Every row gives one point. Each copy is the shape, with its points in the same order, turned, moved and blurred by noise. Is it also mirrored, or only turned?

Shape:
[[ 10.6   0.4]
 [-13.8   7.4]
 [-33.7  -9.6]
 [  4.6   5.7]
 [ 13.4   4.9]]
Copy 1, 5 rows:
[[  3.2  -8.0]
 [  2.1  17.7]
 [-17.2  36.1]
 [  9.0  -1.1]
 [  8.3  -6.2]]
Copy 1 is: only turned
Copy 2 (5 x 2):
[[  0.7  10.8]
 [-14.7 -11.1]
 [ -1.7 -36.6]
 [ -4.8   4.5]
 [ -6.1  13.6]]
Copy 2 is: only turned
Copy 3 (5 x 2):
[[ -3.5   5.6]
 [ 21.9   6.2]
 [ 36.5 -13.7]
 [  3.1   8.4]
 [ -4.4  10.6]]
Copy 3 is: mirrored

Shape, 6 rows:
[[ 10.7 -17.2 -12.2]
 [-21.3  -1.3  15.1]
 [-22.6  -2.6   7.6]
 [ 12.1 -11.6   2.4]
 [-10.4  13.2   0.8]
 [ 17.0  22.0 -13.1]]
Copy 1, 6 rows:
[[-12.7  -2.9 -20.4]
 [ -5.0 -17.0  21.8]
 [ -1.5 -21.7  15.4]
 [-12.2   4.1  -5.6]
 [ 11.8  -9.4  10.3]
 [ 26.4  12.3 -10.4]]
Copy 1 is: mirrored
Copy 2 (6 x 3):
[[ 13.8 -30.2  -9.7]
 [-16.9   3.5   4.9]
 [-12.0   1.2  -2.9]
 [  9.5 -25.9   4.9]
 [  8.6   7.1   3.2]
 [ 39.3  -3.3   4.5]]
Copy 2 is: only turned
Copy 3 (6 x 3):
[[ 11.2  -3.7  24.2]
 [  2.7 -14.1 -17.9]
 [  4.0 -20.7 -13.1]
 [  8.9   6.6  11.3]
 [-14.1 -12.8  -4.7]
 [-28.1   3.7  20.5]]
Copy 3 is: mirrored
Copy 4:
[[  1.4 -32.4   1.9]
 [-24.3   4.5  10.7]
 [-18.8  -0.2  21.5]
 [ -4.5 -23.6  -4.1]
 [ -2.6   7.1   9.8]
 [ 24.2  -5.8  -7.4]]
Copy 4 is: mirrored

Shape:
[[ 23.4 -17.9  11.1  -6.1]
 [ -4.3  -1.7 -16.7  16.8]
 [  1.3  12.6   9.7  -3.6]
 [  0.6 -14.8  26.4   5.8]
 [-14.9  10.7 -18.2  -6.6]
 [-11.8   0.2  25.4  -1.2]
 [-21.9 -23.4   0.8  14.3]
 [ -9.0  -3.9  22.6  -5.8]
 [  5.1  10.9 -18.8 -21.8]]
Copy 1 (9 x 4):
[[-20.3   2.3  24.3   7.4]
 [ -8.3  16.3 -18.4   0.8]
 [ 12.5   3.4   6.9  -1.5]
 [  2.0  11.9  20.2  26.2]
 [  8.8  -7.3 -21.1  -2.5]
 [ 18.9   6.8  10.6  19.9]
 [ -4.3  11.1 -16.9  31.4]
 [ 11.1   0.9  12.5  19.9]
 [ -4.0 -18.2  -4.7 -18.8]]
Copy 1 is: mirrored
Copy 2, 9 rows:
[[-24.8  -8.6  21.5   6.0]
 [ 21.0   4.8   7.6  13.3]
 [-11.6   0.5  -7.9  22.2]
 [-22.8  16.9   5.8  -2.7]
 [ 15.6 -13.8 -15.1  17.2]
 [-19.2  13.9 -16.2   4.6]
 [  9.8  13.2  -0.4 -15.8]
 [-21.0   7.2 -13.0   0.2]
 [  5.2 -30.8  -6.8  22.1]]
Copy 2 is: mirrored

Shape:
[[-10.5  -4.8  20.2 -14.9  -7.0  -3.7]
 [-11.8 -16.9  21.2  -0.2   1.5  -0.7]
 [ 10.5  14.6   2.5  20.2 -23.0   2.1]
 [ -0.4  22.5  16.5  -8.5   5.9   3.6]
 [-20.2   9.9  20.7  13.4  13.2  -2.1]
 [ 22.4   1.5 -11.3 -26.4  -1.4  24.3]
 [-20.5  12.1  12.4 -12.6   8.8 -13.4]
 [ -0.7  -2.4   8.2  -2.9   9.0  21.3]
 [-14.5  15.3 -19.3   0.3 -30.8   7.5]
 [-22.2  -8.0  16.0 -23.2  -3.9  28.9]
 [  2.0  -3.8  -2.4 -12.5  17.3  -4.1]
 [ 21.6   9.8 -15.6 -12.4 -23.7  18.9]]
Copy 1:
[[  4.9   1.3 -21.9 -12.0 -13.9   4.3]
 [  9.7  -5.6 -24.9   8.8  -9.0   1.0]
 [ -1.8   7.6   6.8  -3.0  -1.8 -34.9]
 [-25.2  -2.2  -8.3 -11.5  -3.2   0.6]
 [-14.8  -3.3 -28.6   8.1  11.8  -5.9]
 [ -9.8   2.0  29.1  -5.0 -21.4  19.8]
 [ -7.5  -3.1 -23.7 -15.4  11.5   8.7]
 [-11.0   0.4  -1.8  12.9 -10.7   7.8]
 [  5.2  34.7  12.7  -9.8  11.4 -10.8]
 [ -7.2  21.0 -17.9   7.7 -20.4  24.4]
 [ -1.6 -15.0   2.0  -2.4   5.6  16.9]
 [ -3.0  17.3  31.8 -11.6 -14.9  -3.5]]
Copy 1 is: only turned
Copy 2 (12 x 6):
[[ 19.6  18.0  -2.3   1.2  -9.3   2.5]
 [ 15.9  21.0  -3.2  18.3   9.9   7.6]
 [-10.8 -18.4  10.7  23.5  -3.2  -1.4]
 [-12.9  10.3 -14.0  -2.5  -8.3   2.1]
 [-11.8  29.5   2.1  20.7   1.0   0.7]
 [  2.6 -15.5 -18.8 -27.2   5.4  24.2]
 [  1.3  32.3   1.8  -6.3  -6.2  -4.7]
 [  1.6   7.5 -14.2   5.2   6.4  20.5]
 [ -5.7 -11.7  31.9  -6.3  -9.2  16.1]
 [ 20.3  21.4  -6.0  -1.4  -9.3  37.7]
 [ -0.4  16.9 -14.2 -14.0  16.4   3.3]
 [  3.9 -31.4   2.5 -16.8  -4.4  15.4]]
Copy 2 is: only turned

Shape, 14 rows:
[[  4.3   4.8  12.6  20.0 -13.7  13.0 -22.7   6.6]
 [ 28.2 -18.6   8.9   8.8   6.0  13.5   8.1  -6.9]
 [ 30.8  -2.1 -15.5 -33.4 -10.1   5.0  -2.8  29.5]
 [ 14.9  12.6   2.3   7.1  -5.9   6.6  -2.9   8.1]
 [ -6.6   2.5  -6.3 -38.3   2.1  -6.4  -7.3   3.8]
 [  8.8   1.0  -3.0   4.5   5.2   7.6  -9.3  -4.6]
 [ -2.1  -9.7  -2.1   7.5  14.4   7.2   2.2  -4.8]
 [ -2.7  13.1 -38.1  -9.4   7.7  -5.0  -3.3  -7.5]
 [ 13.0   3.2   3.1   7.4   9.5   8.4 -32.7  22.8]
 [  6.9   1.4  22.6   6.3  -6.6  11.6  17.0  13.9]
 [ 22.0  25.8  -5.6  16.0 -26.0 -23.2 -10.2  35.6]
 [ 10.6  14.4  -5.6   0.2  -3.5  -0.4   1.4   3.0]
 [  4.2  -5.6  15.1  -5.9   6.2  20.3  11.6  24.5]
 [  1.9   9.6  11.3 -19.1  19.5  12.8 -22.5  16.4]]
Copy 1:
[[ 25.2  -2.2 -17.9   8.4  -6.6 -15.2  -7.3   7.9]
 [  7.2   5.2  -7.5  -6.8  10.7   3.9  35.6   8.1]
 [ 33.9  12.1  17.1 -40.9  23.3   1.9   1.8 -12.2]
 [ 19.0   9.1  -4.6 -13.5  -9.6   0.2   1.5   3.1]
 [ -0.3  -1.9  31.9 -18.0  12.9  -4.3 -10.4 -16.1]
 [  4.8   5.4  -0.1   2.2   2.4   6.2   3.0  -0.3]
 [ -9.9   2.3  -6.6  -1.5   8.6   5.8   5.9  -0.6]
 [ -3.0  -1.3  17.2  -6.3   3.2  33.6 -14.5 -22.4]
 [ 23.3  21.3  -7.8   1.7  13.6  -6.9 -16.2   9.9]
 [  2.1   9.5 -13.6 -25.2  -8.9 -21.1  14.7   5.2]
 [ 41.4  -2.2  -7.5 -35.5 -20.1   7.9 -28.0  22.3]
 [ 12.4   2.8   6.0 -16.4 -12.5   8.3  -3.5  -3.0]
 [ -0.7  20.6 -14.6 -27.9   8.9 -18.4   6.8  -1.4]
 [  6.5  25.7  16.6  -2.3  15.4 -16.4 -12.9  -7.0]]
Copy 1 is: mirrored
Copy 2, 14 rows:
[[  1.2  -4.0 -15.0  10.5 -17.2  10.9  -2.4  25.1]
 [ 19.6 -12.2  -2.0 -24.2   5.4  -4.8   8.6  25.5]
 [  5.9  14.1 -17.6 -30.0  24.3   8.9 -37.9  -2.2]
 [  4.6   5.7 -13.7 -13.7  -5.3  11.0   1.3  14.1]
 [  0.2   3.6  -7.0   1.0  13.9  -6.0 -22.1 -29.5]
 [  8.6   2.2 -14.8  -2.0   2.8  -2.6   0.6   8.5]
 [  8.9  -2.9   0.3   4.3  13.7  -7.8  10.8   8.9]
 [ -5.3  20.8 -29.8   3.4  26.6  -9.7  10.6 -17.9]
 [  9.1  18.2  -3.9  13.5   3.2   2.0 -19.0  28.4]
 [  3.2 -14.3  10.0 -17.0  -4.5  22.6   6.2  10.1]
 [-29.9  35.6 -18.0 -22.5 -11.1  23.9 -15.4  23.1]
 [ -0.5  14.1 -13.5 -13.3   3.0   9.9   2.9   2.2]
 [ 10.2  -9.3  12.1 -10.7  15.8  21.2 -10.9   7.7]
 [ 26.5  13.7   2.7  15.1   4.1   8.4 -19.2   1.4]]
Copy 2 is: only turned
Copy 3 (14 x 8):
[[-21.6   2.2  11.5 -22.6 -21.6  -9.9  -6.0  -9.7]
 [  6.0   5.9  -0.2 -31.6  -1.6  14.3   8.7  12.4]
 [-11.1 -30.6 -21.4  -8.1  17.3 -19.7  24.0   3.7]
 [ -9.1   3.7  -3.3 -14.1 -13.0 -15.1   9.5  -0.7]
 [-12.8  -4.5 -10.3  19.8  25.3  -6.6   3.2 -11.6]
 [ -7.5   3.3   2.5  -5.3  -6.5   2.4   1.1   5.1]
 [  4.5   6.4  11.3   0.6  -6.4  12.4   2.5   0.6]
 [ -0.7  -5.5 -10.0  33.3  -8.7  -5.1   0.5  14.1]
 [-31.6  -8.4  22.6  -9.7 -11.6  -9.8  14.8   4.8]
 [  9.0  10.1   0.8 -28.1  -4.2  -8.5  14.2 -19.5]
 [ -8.0  -5.3   4.4 -13.7 -13.9 -60.6   4.1   7.8]
 [ -3.2   6.1  -6.4  -0.4  -7.3 -15.0   6.5   3.2]
 [  5.3  -4.8   6.5 -17.8   2.1   1.2  25.9 -23.4]
 [-30.7  -1.1  10.4   3.2   7.2   0.6  25.9 -14.4]]
Copy 3 is: only turned

Shape:
[[-18.0  -3.7   2.9  -2.0  22.6  11.0  18.4   0.2  18.4  10.5  -5.0]
 [ 26.3 -16.1 -10.6  -9.4  -0.7  -6.0  -6.2  -8.4   0.5   6.6   7.0]
 [  0.2  28.2  10.3  16.3   8.8   4.7  21.6 -10.0  -8.2  12.2  25.0]
 [ 39.1  -6.3  -0.5   0.0  16.4  11.2  -3.5  -6.5   9.5  -3.3  -6.9]
 [-38.2  -0.6  13.5  19.8   5.2  13.2   2.6  -2.9  -8.7  14.4 -15.5]
 [-18.4   7.8  -2.3  14.2  10.8   3.8  -3.1  21.8  17.6   0.0  -2.0]
 [ 24.7 -24.2  -9.3   2.3  -3.0  -6.7  10.1 -18.2   6.5 -22.6  -0.1]
 [ 31.9 -11.1 -18.9  -2.6 -11.2  18.2   5.4   1.6  14.7   1.4  -4.6]
 [  7.5  24.8   1.1  -0.6   7.4 -19.3  26.3  -4.6 -24.8  16.0   2.2]
 [-26.4  19.4  15.7  10.1  -1.8   0.0   9.3  -9.2  18.7  11.0 -17.4]
 [-26.3  10.0  11.3  -4.7   0.2  16.6  14.2   7.5   2.3   5.7  -0.7]
 [ 34.5 -22.5   7.5 -19.0  -5.8   3.8 -11.7   0.9  10.6 -13.7   1.5]
 [ -6.5  24.5  -1.7   1.0   6.6  -9.2   9.4 -18.8  -8.1  25.9  20.7]
 [-15.0  21.0 -11.1  -6.4  14.9  22.5  -4.7  -0.7   7.8  -7.9  -5.9]]
Copy 1, 14 rows:
[[ -3.9   5.4 -22.3 -12.8  22.4   7.7  -9.7  -1.7 -13.9  10.9  -6.4]
 [  4.8  -5.7  14.1   4.1  -3.5  12.0  17.9  12.1   7.2  -4.4  12.8]
 [-18.5   3.3 -22.1  24.7  17.0 -24.9  18.3   1.1 -16.5   7.1   1.0]
 [ -4.7 -27.3  -1.7  -8.9 -10.2   2.9   7.1  17.2  10.5   1.5   9.6]
 [ -6.4  24.3 -35.0  12.4  -7.1   8.6 -16.0 -13.1 -14.8  13.0 -17.6]
 [ 11.0   7.0 -24.3   8.6  14.6  -4.6 -22.5   6.9   0.7  -6.3  -9.2]
 [-12.3 -24.5  25.3   7.2  -0.7  15.5  -5.2   2.4   2.3  -5.0  13.5]
 [-13.7  -8.2  12.7  -5.5   4.5   6.1   7.1  12.7  33.6  -3.5   1.3]
 [ -1.2  -1.5  -1.2  31.8  14.2 -14.2  22.6   7.2 -15.5  37.7   2.7]
 [  5.1   8.7 -22.8   2.2   7.1 -14.4 -12.8 -25.6  -5.5  15.6 -17.0]
 [ -8.2  27.0 -23.2   0.9  14.1  -7.4 -15.0  -2.1  -4.5  18.7  -2.2]
 [  0.1  -6.8  17.5  -8.9 -12.1   8.8  -2.8   9.4  18.4  -3.0  34.3]
 [ -0.1  13.3  -7.4  18.5  13.5 -18.8  29.6  -4.1 -21.9   8.9  -3.9]
 [ -2.7  15.5  -7.5 -10.6   1.5 -19.7 -15.5  20.4  -9.8   2.4 -15.6]]
Copy 1 is: mirrored
Copy 2 (14 x 11):
[[  8.7 -22.6  35.2  -3.3  10.5  -5.1   1.6   0.5   3.8   8.9 -23.7]
 [-11.1 -21.1 -12.8   8.4  12.5   3.8   2.6  25.1  -0.8  -3.1   3.2]
 [ 25.7 -22.1  -4.8  17.5 -18.7 -23.9   1.8  -1.2  20.3  10.4 -19.6]
 [-21.5 -30.8   1.3  10.1  16.5 -19.3 -11.7  11.2   6.5  -6.2   7.5]
 [ 22.1 -14.9  19.6 -17.7  -7.4   6.7  -1.7 -31.1  -5.4  11.3 -11.6]
 [  0.1  -1.8  20.8  -9.6   1.3 -20.4  14.0 -11.9  -8.8  -7.1 -24.5]
 [-21.5 -29.5 -10.9 -15.6  18.6  -5.2  12.9  20.9  21.4   5.2   6.6]
 [-16.5 -12.8 -12.6  -4.8  28.9 -11.8 -18.1  18.9   4.8  -2.6 -10.9]
 [ 10.2  -1.2  -3.5  30.8 -12.7  -1.4   7.0  -1.4  23.6  25.5  -5.3]
 [ 29.6  -9.1  20.0  -5.2  16.2 -16.6  13.8 -22.0  -0.6  17.0  -7.6]
 [ 22.4  -2.1  22.2 -11.6  -3.7 -11.9  -6.1  -0.8   0.1  16.0 -17.1]
 [-22.0 -21.5  -5.0  -8.0  15.9 -14.9  -4.2  35.1 -10.6   2.2  16.4]
 [ 33.8 -15.6  -4.4  25.4  -7.2  -2.1  10.0   3.0  13.0   3.3 -14.4]
 [ 16.7   0.9  27.0  -6.7   5.3 -16.4  -7.4   0.1  12.5 -16.9  -5.2]]
Copy 2 is: mirrored
